Rows are points. Before rounding, the points of a table are all equally far from one centre. They may lie mostly on one side of it. Write the centre, to within rounding.

Points, 8 rows:
[[ -5 -46]
 [ 25  29]
 [ 14  29]
 [  7 -53]
 [ 58   7]
 [ -1  23]
 [-12  13]
 [-20 -22]]
Centre: [ 21 -13]

Points (14 x 8):
[[ 16  -6 -10 -23  -4   6 -26  39]
 [ -1   0 -15  -8 -11 -38 -61  21]
 [-17 -14  12  -6  29  22 -44  39]
 [ 21  -8  -3 -47  61   8 -24  36]
 [ 18  20  22 -38  25   4 -61  43]
 [ 16 -29   9 -57   2 -24 -25  17]
 [-17  -1  11  17  48   0 -29  40]
 [-19 -29   0 -10  14  15 -46  28]
 [-28 -10  24 -18  17  19 -45  18]
 [  4  14   8 -16  -4  15 -26  19]
 [-10 -30  37 -36   7 -39 -55  16]
 [-27 -12  33 -20   4   2 -50  16]
 [ -3 -19  15 -55  23   2 -31  49]
 [-13 -41  29 -12  25 -19 -58  38]]
Centre: [  1  -2   4 -23  34 -23 -38  15]

Points:
[[ 30 -28 -23 -17 -22 -49  31   5  15  -8  14 -10  20  32]
 [ 13   7 -32   8 -30 -54  37 -38  14 -12   0 -12  28  36]
 [ -9 -29   6  14 -10 -38  11 -16 -40 -30  -8 -17 -12 -11]
 [ 21 -29  -6  33   0 -17  38 -60 -33 -34   0  -6 -30  18]
 [-16  13  -3  -5  21 -18  71 -13  -9 -34 -17  -1  17  18]
 [  4   8 -44  -1  23 -58  50 -25 -47   7  28  21   5 -15]
 [ 24 -29  -7  -5  50 -11  55 -37 -41 -33  26  20  21  26]
 [ 11  -3  14 -23   5 -37  84 -20  -7  10  32  19  20  20]
 [ 17 -18   4 -17  62 -32  33 -37  17  -3  31  18 -25  47]
 [ 26 -22 -23 -14  18 -36   8 -22 -51 -44  29 -15   6  17]
 [  0 -39 -13  27  13 -20  19 -81  -6 -23  -7 -13  27  36]
 [ 14 -32 -33 -13  -3 -53  36 -30 -41   3  20   0 -46  20]
 [  4 -35 -13   2  23 -38  23 -40 -44 -19  37 -36 -29   3]
 [-16   5 -38  11  18 -58  64 -41   5   1  25  27 -37  12]
 [ 24 -17 -29  32  15 -41  32 -36 -24 -31  -7 -33   8  10]
 [-22 -55  -7  -8  20 -45  60 -23  -7 -29  27  16  23  21]
 [-12 -44 -23  39   4 -11  22  -4 -12  -5 -38   1  13   7]
 [-16  -5   8   7  -5 -70  27 -66  -6 -12  15   6 -27   3]
 [-11 -15  -4  25 -12 -31  49 -37 -60 -12   7 -21  -2  -5]
 [ -2 -29   4  -5  11 -12  66 -16  -8 -36 -17  12   1 -18]
 [ 20 -52 -21 -28  35 -18   2 -40 -29   5  -1  13 -18 -21]]
Centre: [ -2  -9 -15   4   8 -10  19 -29  -6   3  23  11   3  15]

Points:
[[ 26   3  20 -41  -6   5  26 -27  54  33  -8  48 -23  41 -53   4 -20  25
  -30  27  -9  -1   2  49]
 [ 25 -17 -11 -56  -8 -14  25   8  20 -10 -31  46 -24  35 -20 -40 -34  39
  -38  34   8  10   0  48]
 [ 10 -26  -9 -54 -26   8   2  24  16  12 -43  11  -1  -8 -24 -11 -17  32
  -20  16  -7 -29 -39  17]
 [ 33 -14  34 -42   5 -12  32 -37  34  19  -2  21 -22   9 -33 -33 -12  37
  -46  27  -8   3  15  -7]
 [ 33 -12  22 -64 -24   4   4 -28  21 -18 -25  -2  -2  27 -47 -20 -29  27
  -51  29 -37   6  -3  35]
 [ 24  13  42  15   3 -20  52   3  24 -14 -15  49 -34  -3 -37 -41 -16  31
  -51  -1 -11 -11  -1  29]
 [ -2  23 -27 -41 -22 -22  34  -8  36   3  -7  45 -31  -6 -22 -23 -18  19
  -41  27  -9  -7  -1  43]
 [ 39   8  15 -37 -17   3  46 -31  -3  10 -40  32 -22  36 -36  -9 -46  56
  -46  28 -24  -8  16  48]
 [ 36  -7  10 -27  -2  -8  45 -29   5   6 -15  67  -3   9 -20 -16   8  44
  -43  -9 -10   3 -15   9]
 [ 49   1   2 -16  -7  25  28 -23  58   3 -42  43 -14  41 -29 -30 -32  37
  -19  39 -20  18 -25  31]
 [ 13   3   5   3 -18 -16  17   2  51   9  25  18  -8  -3 -12 -37   0  22
  -36  43  13 -17 -17  35]
 [ 27 -11   9 -53  -1  -8  12 -14  34  23 -36  40 -44  28 -47  -1 -45  41
  -28  36   5  14  16  34]
 [ 37  19   1 -65 -21   0  18  -5  32  20   7  32 -36  29 -36 -19 -33  13
  -50  21 -27 -22  22  38]
 [ 46 -14 -13 -51   0   5  32 -23  28  -3 -30   9 -20  38 -35 -22 -40  42
  -30  33 -42   2 -13  37]
 [ 32   8  22 -48 -14  -6  20 -24  60   3 -10  51 -37  15 -22 -19 -12  24
  -30  17   3 -29  14  53]
 [ 12  52  28 -36  21   1   2 -20   5  -1   3  10 -21  17 -43 -38  -2  15
    0  37 -16   3 -35  39]
 [ 17 -25  -8 -42 -17 -17   4   4  17 -12  -7  18  -5  22 -24   5 -10  76
  -34  13 -43   8 -19  40]
 [ 17   2   8  29   2   9  15 -49  56   7 -37  21 -47  10   6  -7  -9  34
  -38   6   0  -8   2   9]
 [ 21   1   4 -37 -11 -11  27 -22  52  27 -10  35 -30  20 -20  -4  14  40
  -14  22   5  -6  -9  57]
 [ 51  -6   0 -31   7  -4  45 -18   9  17   4  31  -4  56 -15   4 -42  43
  -33  44   3 -10  14  53]
 [ 51   9  23 -46 -11 -37  24 -17  24  -4 -23  32 -23  32 -50 -20 -54  43
  -42  33   3  -6  14  33]
 [ 22  -5  30 -36 -31  -4   4 -45  36 -26 -13  24 -22  48 -47 -23 -21  30
  -44  10  -3 -17  -4  10]
 [ 13 -15  18 -12   9   5  29   4 -13 -11 -30  24 -58  47 -26  -3 -23  33
  -44  38 -21  -5 -17  33]
 [ 12 -12  -5 -27   2  14  33  -3  15  13  17  10 -42   9 -27  -5 -22  25
  -20  54 -33 -20  16   1]
 [ 49 -30  18 -46 -22  11  25  13  32  15 -12  39 -20  50 -16 -36 -34  26
  -32  27 -17 -32  14  14]
 [ 13  21   8 -63  -4 -17 -16 -20  40   5 -13  24 -53   7 -43 -33 -12  36
  -15  15  -5  -7   4  26]
 [ -6   2   4 -33 -23  -1  44 -14  18 -12 -17  47 -27  37 -34  -9  -8  40
  -32  52  -9 -26   9   4]
 [ 55 -16   4 -21 -18  -8  33 -36  38  18  -1  27 -18  23 -46 -15 -21  37
  -19   6  -7  -3   1  51]
 [ 25  -3   3 -62  -7   2  23   0  51 -16 -17  48  -7  50 -30 -24  -3  58
  -24  37 -35 -14   9  28]
 [ -9  19 -11 -30 -13 -10  57 -18  32 -21 -17  45 -34  28 -10 -27  -8  60
  -23  -1  -9  -4 -14  28]
 [ 55 -11  -1 -33  -1   4  38 -17  24  -8 -46  26 -38  25 -37  -7 -21  59
  -49  13  -8 -25  16  39]]
Centre: [ 14  23  16 -14  10   8   6   9  23  -1 -23  14   8  22 -10  -7 -30  27
 -24   2 -10  -2  12  20]

Points:
[[ -9   1 -18  22 -57  19 -38   5  21   8 -13   1 -51 -32 -18  52 -32  -5
    6  -6  -7  30  -2   5]
 [ 33   2  34  31 -45  31 -32   8  28   6 -22  24 -58 -22 -18  23  -6 -57
    4 -18  -8   7 -18 -15]
 [ 18   6 -23   4 -20  26 -45  29  20 -26  13  -5 -66 -65 -12  38  -3 -42
   10   5  -1 -16 -19 -34]
 [ 34  -8   8  15 -38  28 -40   8  14  -5  10  14 -78  -9 -11  20 -20 -20
   21 -37 -18  13 -32 -39]
 [ -7  35 -14   5 -23  25 -34 -12  35 -16 -20   2 -91 -47  19  38  -2 -24
    4 -24 -19   8 -38 -32]
 [  8   9 -13  26 -49   8 -19  12  11 -25 -44 -15 -48 -48   7  22 -13   1
   16 -23  10  -7 -14 -46]
 [ 40 -17   2  29 -26   7 -34  24  24 -19   9   9 -33 -23  15  73  -6 -17
  -13  -3   2  14 -26 -23]
 [ 23  -1   7  -8 -15  22 -47   1  26  -2   4 -15 -87   3   1  49  -6 -28
   -6 -15   8  15 -11  -7]
 [  6  16 -15  32 -13  15 -43   8  39  -2  15  -4 -70 -37  14  47  -8 -24
  -37  20 -20  23  -4 -12]
 [ 21  16  12  15 -34  12 -32  49  28  -2  -7  -4 -92  -3 -22  36   2 -47
   13 -16 -30 -26 -34  -6]
 [  0 -24 -15  20 -43  29 -24  35  19 -42  -8  13 -55 -20  21  65 -40 -18
   -2 -11  10  12 -24 -25]
 [ 12  -3  -2  27 -57  68 -43  15  28   1  -5 -20 -62 -23  11  28 -19  -5
   21 -25 -13  18 -16  -8]
 [ 33  14   7  23 -31   4 -22  13  36 -14   9  22 -77 -57 -14  22 -11 -26
   -8 -27  19  -2 -51 -18]
 [ 60  -7 -22  12 -20   7 -40  22  18   9  -7  -7 -44 -27   1  26 -10 -15
   -6 -14  -4  23 -25  -7]
 [  3   4   3 -10 -47  19 -47   9  30 -32 -13  24 -49 -34   1  29 -14 -50
  -13   0 -13  50 -25 -17]
 [ 16 -17   2  -8 -36  30 -50  37  12 -26  -6  25 -40 -39  -9  36 -28 -46
   20 -36   4   6  -4   4]
 [ 31  -3  17  31 -35  13 -25 -12  16   5 -10   1 -42 -16   8  12 -34 -17
   25  -9 -20  12   0 -17]
 [ 19 -18   3 -20 -45  35 -28  26   4 -38  11  -3 -55 -22   0  45 -26  -9
  -24   6 -32  11 -23 -14]
 [ 24 -32 -14  17 -45  18 -32  19  32   3  29  29 -37 -56 -10  46 -28 -13
   -1  -9   3  16  -6 -22]
 [ 16 -11 -16  19 -23  31 -52  13  11 -13  17   3 -76 -30  16  21  -7 -28
   30 -25 -36  19 -12 -34]
 [  7  31 -13 -10 -10  12 -44  26  18   5 -11  24 -80 -25   5  46 -24 -54
   12 -34 -21   9 -12  22]
 [ 41  12   1   2 -57   4 -21  16  24 -38   9   4 -67 -40 -12  24 -14 -16
  -22 -30   3   9 -37 -33]
 [ -3  -6  -5   6 -37  21 -42  44  11 -12 -13  -3 -46 -48  12  60 -37 -36
    3  -2  16  15 -31   6]
 [ 26 -11 -20  11 -37  52 -31  29   3 -25 -11  49 -92  -8 -20  34  12 -23
    3 -14  21  15 -16 -15]
 [ 33  -3  -2   3 -32  11 -33  -3  31 -23  13  17 -74 -40  10  53 -10 -18
   -3 -23   3 -13 -41  -8]
 [ 29  15 -43  29 -33   3 -39   7  28  -2   9 -11 -59   4 -18  28 -23 -17
   14 -46   3  10  -1   2]
 [ 13   9  -1   2 -25  64 -37  16 -10 -31   2  -1 -84 -28   5  41 -15 -28
  -33 -18 -15   1 -11 -19]
 [ 31 -12  -4  21 -52  15  -4  16  19  -5 -14   5 -78 -26 -14  17 -29 -24
   18 -45   2   7  -2 -37]
 [ 12   3 -21   8 -56  15 -19 -11  16 -44   2  -4 -42 -26   0  62  -3 -11
   21  -9   1  26   5  -7]
 [ -5   5 -15  10 -20  17 -12   3  22 -26  -7  30 -63 -49 -24  46  -4 -74
   -1 -35   2  38 -23 -14]
 [ 18  19  -5  19 -23   9 -21  14  11 -37 -28  38 -95 -32  26  19   4 -43
    2 -24   8  13   4 -17]]
Centre: [-25  25 -11  -1 -26  29  10  38  20   9  19  22 -25  -4  12  11  19 -19
  -6 -20   2  -3 -17 -19]
